Each row is a point. Each copy is the shape, with its points in the same order, turned, moved and blurred by noise. Is it also mirrored, or only turned?
In the rows, zero is written as 128.

Shape (8 x 2)
[[ 80 130]
 [149 144]
 [104 123]
 [188 111]
 [130  89]
 [187  95]
 [145 146]
 [ 80  65]]
Copy 1 (8 x 2)
[[125 172]
 [159 114]
 [118 150]
 [134  65]
 [ 95 115]
 [118  63]
 [160 108]
 [ 67 158]]
Copy 1 is: only turned
Copy 2 (8 x 2)
[[101  88]
 [147 134]
 [105 102]
 [142 178]
 [103 151]
 [141 183]
 [143 115]
 [ 39 127]]
Copy 2 is: mirrored
Copy 3 (8 x 2)
[[154 164]
 [100 119]
 [156 146]
 [106  68]
 [162  97]
 [125  59]
 [106 131]
 [211 119]]
Copy 3 is: mirrored

Shape (9 x 4)
[[ 92 179  56 173]
 [109 121 124 174]
 [120 143 125 142]
 [159 105  37 172]
 [150 141 135 134]
 [179  88 127  93]
 [ 93 125 132 159]
 [160 112 129 120]
 [116 108  52 153]]
Copy 1 (9 x 4)
[[114 163  23 170]
 [ 81 124  93 129]
 [111 137 108 142]
 [145  95  19  95]
 [128 141 119 115]
 [163  92 143  97]
 [ 77 126  97 149]
 [145 117 128 106]
 [132  98  41 138]]
Copy 1 is: mirrored
Copy 2 (9 x 4)
[[ 90 221 130 111]
 [155 156 135 127]
 [128 137 128 130]
 [141 177  66  45]
 [135 124  95 150]
 [144  67  80 108]
 [146 145 149 133]
 [138  99  83 120]
 [121 171 116  63]]
Copy 2 is: mirrored

Shape (14 x 8)
[[ 98 103 151  84  83 113 102  87]
 [166 123 158 129 145 180 129 112]
 [114 146 151 109  94 137 175 144]
 [149 111  77 157  83 123  85 149]
 [161 107 179  85 160 157 184 104]
 [ 77 143 167 161 117  83 170  99]
 [180 168 167 169 173 149 104 143]
 [153  79 159 106 126 141 121 140]
 [ 79 132 102 190 109 156 162  83]
 [135  97 150 188  96 184  94 153]
 [144  88 180 138  94 150 156 109]
 [107  86 137 181 111 171  84  82]
 [120 119  79 190 179 103 145 147]
 [146 129  75 159 172  87 172  91]]
Copy 1 (14 x 8)
[[107 137  74 112  78 127 152 135]
 [125 110 134 153 142 167 118  77]
 [110 161 142 148 130 164 188 133]
 [125 179 118 197 103 106  84 143]
 [143  77 160 113 145 174 165  99]
 [ 57 142 104 137 171 104 198 141]
 [120 156 144 147 195 141  93  54]
 [120 118 148 120 108 148 109 121]
 [ 70 116  78 220 163 137 159 148]
 [ 58 147 136 190 114 161  77 104]
 [ 79 104 151 146 102 143 151 106]
 [ 60 102  74 180 114 139  87 109]
 [114 135 127 183 210 107  98 177]
 [150 103 118 180 202  79 144 157]]
Copy 1 is: only turned
Copy 2 (14 x 8)
[[107  57 136 162 172 168 156  91]
 [175  99 108 161 155  96 126 157]
 [132 127 153 168 138 131 191 149]
 [146  86 109 124  62 145 116 105]
 [152 105 102 142 213  93 179 172]
 [149 166 148 177 167 150 179  74]
 [209 147 139 152 148  81  88 140]
 [161  75 118 123 165 148 139 155]
 [149 142  69 216 105 140 168  91]
 [212  88 112 179  97 171 116 149]
 [185  85 121 162 157 141 185 131]
 [184  77  73 197 133 167 115  94]
 [153 190  74 118 111 141 120 102]
 [136 170  68 115 137  90 151  74]]
Copy 2 is: mirrored

Shape (15 x 9)
[[150 104 117 142  91  78 140 121  51]
 [155 168  56 158 110 117 118  85  70]
 [159 132 130 133 104  87 201 146 157]
 [158 165 108 130 143 141 130  58 117]
 [157 163 188 103 198 184 120 145  98]
 [124 127 143  82  92 157 174 143 134]
 [175 142 124 120 133 111  71 115 107]
 [139 128 111 195 165 121  92  99 118]
 [133 134 114 137  99 127 240 125 173]
 [123 124 145 142 115  81 135  83  98]
 [116 145 137  41 184 173 157 149 117]
 [143 122 115 149 104 114 114  86 123]
 [117 112 135  51 155 183 141 167 110]
 [121 125 179 102 105 193 142 155 123]
 [203 101  93 169 146 107 116  57  86]]
Copy 1 (15 x 9)
[[182  73 148  72 127  74 128 125  78]
 [174  96 158  65 120 103  73  72 144]
 [ 80  66  96  77 119 120 163 119 103]
 [140  98 132 125 111 137  70 110 158]
 [162 152 122 127  71 210 116 184 110]
 [101 127  99 125 133 144 130 113  52]
 [200  90 130 132  88 140 130 101 127]
 [179 122 150 103 117 113 139 129 191]
 [ 39  97  87  76 148 117 136 119 108]
 [141  76 167 124 123  90 130 136 117]
 [108 173 100 139  49 161 105 141  68]
 [158  90 136 125 140 103 125 101 138]
 [137 183  89 137  77 147 125 130  53]
 [135 154 108 138 150 175 146 140  60]
 [200  66 106  97 121  78  83 134 174]]
Copy 1 is: only turned
Copy 2 (15 x 9)
[[174 169 143 146  85 203 130 106 133]
 [131 205 132 129 173 219 123 105 146]
 [125 168 135  65  77 144  88 116  94]
 [119 171  74 138 171 176  92 105 109]
 [ 51  76  89 181 136 149 119  72  86]
 [117 133 121 123  90 116  62  78 146]
 [114 130 116 164 139 204 106 158 124]
 [139 153 117 145 184 164 155 147  89]
 [130 183 123  47 100 103  72  80  93]
 [163 167  85 136  96 163 134 127 120]
 [ 80  59  82 112 128 140  92  51 151]
 [160 173 110 147 140 158 100 139 121]
 [103  57 121 139 122 129  82  59 156]
 [105 113 127 174 101  97  80  72 129]
 [180 167 115 150 168 228 106 123  67]]
Copy 2 is: only turned
